Every row gives one point. Any point is a mix of the corners, with weights that add up to 1. It lies inside the corners' shape when no weight is negative. Say inside or outside, and name the corners with a negative weight.
(in the rows, 128 means zero)

Corners:
(1): [ 99 155 177]
(2): [212  64 134]
(3): [ 99 109 119]
(4): [113 134 120]
Points:
[134 109 117] => outside (1)
[ 72 167 158] => outside (2)
[193  76 134] => inside
[145 116 156] => inside
[118 130 124] => inside

Corners:
(1): [123 127 118 136  76  43]
(2): [118 140 148  87 145 107]
(3): [139 129 151 156 176 160]
(4): [ 72 174  91 122 174 174]
(5): [ 91 117 176 126 141 146]
(6): [102 101 132 106 153 203]
(7): [246 189 170 173  37  82]
Points:
[151 153 144 134 116 122] => inside
[ 92 130 128 111 146 128] => outside (7)
[ 74 105 136 128 165 184] => outside (2, 7)
[ 77 125 138 122 145 119] => outside (6, 7)
[128 141 160 136 121 132] => inside
[106 117 146 119 139 157] => inside
[168 119 157 155  81 118] => outside (2, 4)

Corners:
(1): [120 152  53 163  65 137 155 140 161]
(2): [104 131  88  56 112 160 141 129 104]
(3): [127 143 127 141 136 138 141 122 112]
(4): [148   7 152  90  84 203 150 108 141]
(5): [141 163  66 114 106 114  92 114  91]
(6): [108 119 146 153 121 109 154 144  98]
(7): [113 130 144 156 154  78 133 111 168]
(8): [170 127 109  65 128 124 131 123 108]
(9): [139 168 143 178  92  92 115 115 159]
(10): [124 169 111 149 129 100  97 160 168]
Points:
[145 129 129 137 132 107 131 107 144] => outside (2, 6, 10)
[128 124 101 133  99 124 145 120 138] => outside (3, 10)
[120 147 114 146 102 129 134 128 156] => outside (5, 6, 8)
[129 129 121 127 108 124 137 120 123] => outside (10)
[136 136 115 145 117 113 121 122 151] => outside (2, 6)
[137 136  90 117  90 142 137 134 128] => outside (7)

Corners:
(1): [170 188 134 140  97 133  86  85 144 115  39]
(2): [ 32 120 141 149 133 106 157  83  53 144 144]
(3): [ 54 140 141 148 117  99 172 186  80 142 160]
(4): [158 153 113 107 174 166 117 184 114  68  85]
(5): [152 107 201 135 128 109  83 148  82 133 107]
(6): [160 134 109  89 126 249 158 127  95 134 107]
(7): [100 161 134  54 169 147 117 161  76 151 135]
(8): [ 72 132 147  96  60 199 133  65  94 164  66]
(9): [130 137 117  86 129 167 145  55 187  94 105]
(10): [140  73 128 157 148 116  51 112 113 101 173]
(11): [138 132 142 121  98  51 124 154  74 121  82]
(12): [133 118 109 129 156 159 170 106 215 176  77]
Points:
[133 110 139 130 133 138 104 121 111 125 123] => inside
[106 131 132 123 123 144 139 141  99 132 123] => inside
[133 135 127 110 133 158 126 113 117 119  93] => outside (3)
[148 128 146 114 135 153 115 152 112 146  97] => outside (2, 9)
[106 140 153 117 133 137  94 122  97 103 116] => outside (6, 11, 12)
[135 120 130 106 166 136 112 131 114 116 126] => outside (1, 3, 8)
[121 126 126 142 117 131 110 117 105 121 111] => outside (5, 7, 9)

Corners:
(1): [147 143 186 173  58 204  94  89 159 152 157  58 104 146]
(2): [177 104  63 136 104 141 182  80 185 232  79  35 184  42]
(3): [149  60 158 158 105 123 153 153  97 134  94  84 119 194]
(4): [104  75 106 113  91 129 183 182 153 121 138 152 103 189]
(5): [214  95 103 127 138  87  75 105 118  96 170 122 152  88]
(6): [157  81 147 133 137 161 134 206 132 154  91 117  56 169]
(7): [ 89 148  88  73 120 175  99  56 156 124  51 147 124 197]
(8): [117 142 150  99  97 109 154 188 116 114 104 163 166 169]
(9): [103 132 119  72 118  97  77  98  94 100 158 157 103 148]
(10): [110 180 134 173 129  82 135 123 191 119 162 129  76  98]
(11): [197 181  67 196 152 192 190 144  69 127 101 150 142 168]
(12): [160 133 198 114 148 127  94  94 146  84 152 191  90 106]
(13): [158 137 150 120 132 111 169 188 170  81  94  65  63  72]
(14): [128 112 183  50 160 136 130 173 164  72 164 148  79 177]
(15): [105  94 140 185 157 168 139 104 186 148 158 100 138  86]
Points:
[122 122 141 124 137 131 148 142 152 117 124 142 101 137] => outside (1, 5)
[152 123 148 133 124 142 137 129 153 123 120 122 112 126] => outside (9)
[127 122 178 132 108 112 110 137 145  95 169 129 111 135] => outside (2, 6, 7, 11)
[145 130 143 131 130 120 120 120 148 112 138 136 107 121] => inside
[159 100 140 134 118 141 148 153 123 134 119 110 130 141] => outside (7, 10)
[121  93 146  83 114 156  93  87 202 132 134  93  94 101] => outside (3, 8, 10, 11)
[145 119 151 129 130 140 126 131 144 121 129 138 107 131] => inside
[163  95 120 134 126 127 148 146 120 136 110 112 129 117] => outside (1, 7, 10, 14)

Corners:
(1): [156  96 115  87 122  83 147 144 108 143 134  66  88  85  88 211 129 141]
(2): [ 52 115 113  70 106 116  95  99 124 138  69 168  92  89 156 106 118 100]
(3): [200 139 112  86  96 171 149 146 147  94 151 140 111 195 117 169 171 143]
(4): [173 122  93 122 104 138 142 120 105 155 133 142 150 122 117 122 169 113]
(5): [149 157 125 147 170 157 178 100 139  98 134 152 135 137 158  91 148 117]
(6): [122 124 131 182 149 108 195 120 221 223 140 161 170  84 132 127 162 124]
(7): [ 96  96  98 133 137 105 100 123 142  95 163 158  84 128 173 126  97 205]
(8): [124  91 102  93 190 195 125 101 162  78 193 206 132 215 188  72  56  75]
(9): [195 145 108 126 151 147  75 122 181 125 136 225 142 114 156 132 123  95]
(10): [145  72 125 125  87  94 148  82  89 137 130 174 109 112  84 206 137 130]
(11): [ 92 133 137 194  82 151 156 216 126  88 215 135 158 142  94 157 114 123]
(12): [137 109 129 159 121 124 115 184 150 141 152 107  57 143  59 141 144 155]
(13): [107 125 132 164  79  75  81 103 151 193 117 155 112 131 186 116  72  49]
(14): [127 189  82 174 143  95 103  82 167 134 141 123 142 104  57 148 103 166]
(15): [ 95  95 145  75 152 112 115 125  91 137  98 139 154 131 132 135 176 101]
(16): [124  62  62  84 146  54 114 169 140 111 108 106  43 162  98 223 138 142]
(17): [177 127 136  87  75  99  77 135 136  94  46 121 121 113 110  89 156 100]
(18): [117 161 148 117 131 118 204 149  34 130 126 117 129 153  49 154 106 160]
(19): [112 104  94 116 165 132  98 100 169 107  31 124 122  97 197 102  86 114]
Points:
[150 109 123 124 117 126 127 145 130  97 139 145  93 156 140 151 104 127] => outside (2, 4, 6, 14, 15)
[128 123 114 123 122 112 122 113 144 145 113 150 111 121 137 127 118 112] => outside (11, 15)
[144 119 116 125 126 120 117 117 138 131 127 164 124 122 127 144 128 116] => inside
[117 127  88 137 170 116 116 113 166 142 136 152  95 131 143 120  78 131] => outside (3, 10, 11, 15, 17)

Corners:
(1): [117 130 143 163  92 214 196 130 160 151 180  99 186 131 111 150 137 180
  77 108]
(2): [114 139 173 104 107 195 102 172 130  79 115  94 186 100 121 192 110  78
 168 110]
(3): [130 100 148  99 205 126 147 181 137  77  78 196 135 123  77  96 137 134
 155 118]
(4): [150 134  87 109 180 127  58 108 110 163 139  99 143 151 106 195 218  99
 109  96]
(5): [150 142  68 121 155 191 143 100 182 204 158  95  62 190 138 133 133 118
 249  91]
(6): [ 85 153 151 125 139 146 114  49  78 199  86 133 129 121 125 183 106  95
  70 168]
(7): [128  88 128 137 106 155 150  99 126 124  79 148 127 148 122 169 147 129
 150 116]
(8): [155 175  99 217  63 158 160 151 150 146 114  76 122 196 150 126 111 117
 130 104]
(9): [151 115 172 157  53 183 122 141  84 187 162  59 133  97 171  99 141 119
 115  79]
(10): [128 133 123 188 164 152 238  46 134 125 166 142 138 152 102 121  92  92
 149 128]
(11): [128 125  30  85 154 167  57 189 158 147 108 113 135 143 168 132 179  77
 172 154]
(12): [121 101  70 129 196 113 101 147 155 109 120 127 140 115 143 175  79 136
 140 108]
(13): [ 74 128 145 163  99  68  74 119 103 121 131 187 138 108 124 115 140 137
  82  72]
(14): [141 129  94 129  64 143 104 129 180 168 145  95  90  93 137  87  96 151
  99 102]
(15): [120 104  53  85 137 151 127 105 172 140 104  98  97  80 194  60  81 112
 170  56]
(16): [123 102 128 103 135 204 129 148  81 127  92 118  99 123 129 155 133  45
  83 121]
(17): [126 144 100 135  85  91 129 189 153 146 110 144 157 130 163 170 119  81
 134  94]
(18): [224 145  81 132 147 195 202 111 133 113 154 160 107 111 133  87 137 120
 120  98]
(19): [132 148  92 128 138 149 205 235 108  79 131 131 200  90  67 165 109 143
 113 105]
(20): [102 124 106 141 181 159 106 119 113 183 119 128 133  10 132 149 105 103
 103 116]
(21): [ 85 130 120 133 132 170 164 137 126  99 147  73 129 137 142 170 186 155
  51 165]
Points:
[142 130 100 136 145 141 132 156 146 128 135 128 152 111 140 113 116 115
 170  79] => outside (6, 7, 14, 16, 21)
[127 135 117 145 129 153 153 119 130 140 137 114 130 117 128 132 114 115
 116 107] => outside (7, 11)
[133 122 113 119 162 175 128 127 116 146 141 119 135  94 129 122 120 103
 139  98] => outside (7, 8, 14, 17, 21)
[140 125 109 146 125 145 147 123 131 154 126 134 124 123 128 126 118 120
 126  94] => outside (2, 11, 21)
[121 143 122 142 124 157 152 156 126 127 133 124 145 117 120 144 117 119
 117 119] => outside (4, 7, 15)
[134 128 141 127 117 158 124 132 110 139 134 146 154  96 109 142 146 109
 101 108] => outside (5, 8, 12, 15, 21)

Corners:
(1): [ 93 191 190  90 217 134 148 174 161 108 165 154 151 173 168 110 152 144
 175 202]
(2): [147  96  81 120 108 163 101  96  92 126 130 152  87 166 145 176 163 155
 146 137]
(3): [ 27 135 138  87 204  88 106 144 149 113  78 147  59 127 140 137  89  82
 134 173]
(4): [ 69 166  99 216 111 100 103 173 158 151 150 125 119 127 139 101 141  91
 102 116]
(5): [211 102 105 145  93 128 125 159  55  91 141 185 131 162 166 118 158 143
 153  57]
(6): [142 156 109 117 123 184 106 171  92 159 144 165 139 114 166 116 186  72
 176  93]
(7): [ 93 113 147 147 149 117 166 130 149  89 119 148 124 137 177 123 172 151
  91 128]
(8): [162 133 118  95 178 131 199  88 147 159  92 120  77 179 136 179 193  68
 112 135]
(9): [122  81 102  97  84  81 163  70  88 117  63  95 152 142 109 117  81 115
 195 177]
(10): [ 73 173 116 175 156 117 102 148  95 127  91 142 153 155 121 104 120  83
 116 116]
(11): [120 116 167 215 131 136 156 151 141 169 141 180 184 138 128 136 176  73
 122 112]
(12): [ 93  72  54 208 137 175 166 115 113 132 102  97 185 112  79 119  99  45
 158 186]
(13): [149 157 120 141 110 157 126 131  90 150 151 161 126 170 171 158 118 147
 152 103]
(14): [162  58  90 140  68 123 170  56  50 135 135 102 156 144 106 143 130 113
 113  83]
(15): [129 145 176  93  70  95  91 116  78  44 113 179  90 141 137 116 106 126
  97 149]
(16): [165 116 140 101  81 127  81 131  92 115  94 114 121 169 153 159 112 125
 118  84]
(17): [199 123  90 196 125 204 125 120 153 249 128 128 128 160 155  62 187  58
 203  85]
(18): [148  80  50 163  69  91  83  32  88  70  84 119  87 109 128 194 107 102
 106 112]
(19): [130 198 137  58 179 134 101 172  87 112 101  55  59 144 141 185  90 158
 224 152]
(20): [ 63 192 175  94 116 100 117 152 158  67 136 198  98 168 123 141 149 103
 139 137]
(21): [ 47  62 109 203 168 104 160 116 104  92  99 148 124 149 143 168 140  46
 120 153]
Points:
[105 134 109 140 167 139 142 139 119 145 123 131 119 156 140 130 142  87
 170 143] => outside (7, 11, 15, 16, 18)
[ 94 135 105 135 145 131  95 123 113 122  93  96 106 140 144 135  82 127
 175 175] => outside (5, 6, 8, 11, 14, 20)
[190 115 136 113 123 159 147 131  91 146 135 147 130 168 169 131 172 130
 164 101] => outside (3, 4, 10, 12, 18, 20)
[ 93 124 114 135 123 107 112 122  98  89 110 136 114 139 139 143 111 114
 130 139] => outside (8, 11, 17)
[127 137 121 134 112 129 122 125 106 124 118 144 115 142 132 133 134 108
 144 121] => outside (1, 16, 21)
[133 147 119  99 122 140 111 112 100 124 115 132 112 150 137 145 122 113
 155 139] => outside (4, 5, 7, 11, 21)
[101 109 141 155 131  96 160 120 142 107 124 176 125 140 144 114 169  72
 119 130] => outside (2, 10, 12, 13, 16, 19)
[104 127 116 156 145 123 132 131 128 130 107 132 124 149 137 137 133  98
 140 136] => outside (6, 14, 15)
[127 122 111 140 129 131 133 118 121 134 112 128 122 150 134 135 135 105
 142 126] => outside (6, 15, 21)

Corners:
(1): [139 139 193  86 149  38 155 105  97 149 142 111  87 175 105 196 121 108
 180 162]
(2): [ 98 151 122 129  96 125 102 134 127 117 121  93 122  99 159  70  90 114
 132  96]
(3): [106  92  54 154 137 218  64 133 130  69 110 126 104  61 145  86  64 177
 122 117]
(4): [178 162 164 100 155  70 151 118 115 125 188 105  71 195 119 178 177 110
 143  97]
(5): [ 76  93  82 138 130 249 116 124 140  82  90 158 102 105 149  63  45 107
 119 108]
(6): [179  92 175  65 140 107 169 156  50 105 162 124 119 132  64 113 135 114
 160 122]
(7): [205 105 127 121 108 143 125 174 148 105  58 164 147 135 158 113 122 182
 130 133]
(8): [137  79 106 173 111 161 123 110 136 136 150 173 108 112 157 122  85 130
  65  78]
(9): [ 74 117  89 160 134 154 120 162 128  50 111 128 163  80 159  71  97 113
 153 139]
(10): [144 161  79 112 164 159  98 157 140 160 118 155 173 157 155 119 100 192
 176 175]
(11): [104 179 104 188  91 149 136 102 124 133 107 110  92 123 102 128 117 142
  79 121]
(12): [142 128 132  98 142  82 125 114  94 161 140 124  95 202 137 154 190 101
 129 155]
(13): [ 61 116  90  97 118 134 174 116 148 146 153 118 116 109 119 136 142  78
  79  90]
(14): [ 93  93 100 163 107 150 102 154 156  65 119 127 120 140 109  73  63 167
  79 106]
(15): [ 93 135  88 125  91 194 100 153 145 110 141 128 109  80 139 123  67  80
  87 141]
(16): [136 103 179 117 159  79 183 176 120 173 170 121  74 172 117 164 188 105
 164 111]
(17): [ 94 118 103 157 144 165 107 147 116 110  97 110 120 130 125 119  82 130
  63  68]
(18): [160  81 189 105 230  98 179 145 120 135 156 148  87 120  90  75 164  95
 110 117]
(19): [109 165 113 111 130 173  49 153 151 113  99 196 188 125 157 142 126 197
 196 143]
(20): [ 85 157 177 117 118 119 153 138 116 124 140  87  95 153 166 128 149 154
 110 127]
(21): [171  91 191 127 168 110 136 100 144 132 168  83 123 169  90 145 158 104
 145 142]
Points:
[126 119 121 125 136 144 122 140 122 115 131 127 119 128 129 117 112 135
 127 124] => inside
[117 129  98 151 117 178  98 142 136 104 117 132 128 112 145 102  85 154
 123 116] => outside (1, 12, 13, 18)
[104 133 119 132 146 135 133 143 113 119 143 124 115 136 132 118 136 146
 110 108] => outside (1, 2, 5, 7, 15, 21)
[133 124 137 127 139 132 126 141 126 120 131 135 113 134 130 120 127 137
 139 131] => outside (13, 17)
[150 125 142 117 150 109 128 132 122 141 133 132 116 153 116 138 138 143
 143 126] => outside (5, 9, 15, 20)
[118 114 121 127 136 137 133 137 126 120 134 122 107 127 129 116 119 124
 120 118] => outside (19)
[130 133 134 111 136 119 129 142 123 126 134 121 117 138 125 131 130 126
 134 135] => outside (5, 8)
[130  87 119 139 145 147 152 143 126  96 127 141  91  98 103 101  99 114
  91  96] => outside (2, 10, 12, 19, 20, 21)
[112 119 122 121 126 133 131 128 127 148 161 120 111 128 117 122 141 118
 105 119] => outside (1, 4, 5, 7, 9, 17)

Corners:
(1): [ 79 108  87  74 145 135  82  99  84 118 164 171 113  88 133 129 103  55
  86 106]
(2): [148 117 188 103 162 104 150 165 114 165  87 108 100  73 139  68 111 149
 101 187]
(3): [ 51  71 165 170  81 113 130 106 139  86  67 112  95 100 151 128 124  65
 116 130]
(4): [ 82 127 177 161 157 124  87  99 210 138  58 100 161 162 167  99  78 143
 180 167]
(5): [168 144 140 158 133 123 153 139 131  91  90 184 131 148 136 129 133 149
  83 147]
(6): [ 79 165 175 175 191 192 124  80  68 149 147 131 164 154  93 163  96 103
 174 171]
(7): [186 115  68 119 114 156 173 171 180 140 104 127 134 184 185  82 145 141
  89 169]
(8): [ 58  85 105 168 126 114 121 134 112  98  95 117 108 156 156 104 154  92
 156 110]
(9): [102 209 153  91 163 102 186  55 141 123  79  88 132  92  84 133  90 102
 194 210]
(10): [ 78 197 136 101 165 153 193 121 102 130  86 187 131 135 177 156  93 124
  86 193]
(11): [142 132 159  57 159 125  97 126 203  86 142 108  67 134 152  72 142 127
 152 157]
(12): [ 50 126 202 136 174 100 142  52 104  92 144 125 127 113 133 161 124 109
 127 191]
(13): [ 88 152 200 116 128  95 129 111  99 117 118 104 123  88 127 148  98 113
 178 205]
(14): [196 223 184  66 148  99 153 168 156 132 155  84 178 151  93 119 134 151
 145  98]
(15): [ 68 104 143  62  93 121 165 185  92 162 129 135 140  80  74 158 169  85
 120 194]
(16): [167 108 126 187 106 137 185 167 127 156  67 203  85 194 212  82 135 123
 103  68]
(17): [136 203 101  70  83  69 172 208 129 170 113 108 132 178  90 158 150 108
 107 193]
(18): [132 101  97 167 160 117 157 152 148 165 146  77  86 100 174 126 129 146
 124 103]
(19): [ 98 108 188 112 174 108 139 112  74 106  80  84  92  79 123 150 101  51
 179 215]
(20): [122 211 227 143 127 122  64  74  80 182  94 126 195  84 126 154 157 107
 164  73]
(21): [155 105 107  45  89 146  71 141 106 129 143 122 140 174  86 135 147 126
 101  87]
Points:
[ 90 139 159 103 149 112 136 104 142 110 113  94 128 100 136 129 122  96
 161 166] => outside (2, 5, 6, 16, 17, 21)
[ 98 118 148 126 132 119 131 126 115 119 103 116 116 124 135 127 127  98
 140 150] => inside
[139 174 156 110 146 124 151 141 135 160 101 130 141 120 135 121 116 125
 138 166] => outside (3, 8, 12, 21)
[112 123 132 126 127 133 130 133 125 139  97 141 119 133 146 117 124 106
 120 134] => outside (12, 13, 14)
[118 152 149 118 141 124 136 125 127 134 112 122 135 135 126 128 125 116
 135 145] => outside (13)
[115 132 152 125 139 120 130 127 131 131 111 112 126 128 132 124 124 113
 141 148] => outside (10)
[115 146 146  97 131 104 135 134 126 128 114 114 126 113 123 129 126 113
 124 164] => outside (6, 16)

Corners:
(1): [126  85 131 147 135 102 100 180 135 124 109 145 153  72 141 110 103 159
 163  73]
(2): [183 140 162  41 156 159 101  99 145 145 115  57 156  95 124  98 162 156
  98 122]
(3): [135 103 153 100 162 196 172 195  64 148 206 179 155 158 104 166 121 112
 147 183]
(4): [ 98  75  92 153  85  76 186 116 219 120  88 119 102 141 140  97  88 151
 115  75]
(5): [ 65 124 132 151 105 157 136 100 138 111  96 161 160  68 180  94 108 145
  92 138]
(6): [ 64 111 130 159  70 151 110 128 108 176 102 141 114 144 105 143  80 159
 170 131]
(7): [173  86 138 139 124 146 149 115 109 111 229 163 147 118  91 164 147  91
 108 167]
(8): [ 98  96 136 116  98 116  83 129 107 120 117 151  96 128 148  55 124 117
  55  96]
(9): [114 164 123 138  98 129 143 160 138 188 102 150 168 120 148 105 131  77
 167  65]
(10): [120  83 178 132 116 221 134 190  98 163 192 113 150 178 142 207 195 178
 118 146]
(11): [110 156 101 114 154 127  95 106 165 159 114 113 108 140 148 181 114 100
 119 127]
(12): [106 128 166 196  81 130 102 138  89 110  92 129 140 133 162  86  47 109
 130 117]
(13): [143 130  87 131 120 144 128 145 128 140 111  47 181 143 195 118 129 154
 154 120]
(14): [ 63  91  83 102  87 135 131 131 145  95 104  84  85 142 160 117 111  94
 124 114]
(15): [115 119 164 130 174 137 169 135  79 147 191 144 156 174  55 176 152 105
 169 206]
(16): [124 137 112 139 102 136 114 156 155  98 122 145 123 128 126  98 133 157
 175  57]
(17): [ 85 116 102 140 119 160 102 128 188 158  97 122 148 161 128  98 102 106
 127  82]
(18): [140 136 169 112 107 149 191 196 139 130 249 109 178 122 122 150 174 159
 143 201]
(19): [ 77 127 141  84  93 107  45  62 144  81  62 180 172 132 157 120  89 127
 133  83]
(20): [165 177 103 100 100  73  95 121 115 145  85  46 167  93  67 128 141 163
  37  88]
(21): [156  94 147  99 127 181 163 227 125 141 182 157 153 134 112 152 178 152
 139 207]
Points:
[109 117 127 125 106 133 126 134 142 133 117 133 146 131 138 123 119 133
 132 113] => inside
[118 125 141 127 115 145 131 140 129 142 137 142 143 136 119 130 132 128
 128 128] => outside (1, 13, 14)
[112 119 129 132 107 133 121 134 132 129 118 122 143 122 138 115 120 134
 118 120] => outside (3)
[119 127 124 122 121 134 132 140 136 133 127 131 152 119 128 128 117 127
 136 125] => outside (8, 10)
[122 122 122 125 109 144 126 145 143 137 123 113 150 127 141 133 126 144
 130 115] => outside (8, 15)
[120 106 124 133 112 160 137 178 146 157 119  97 156 121 148 116 124 152
 133 113] => outside (7, 8, 11, 15, 16, 19)
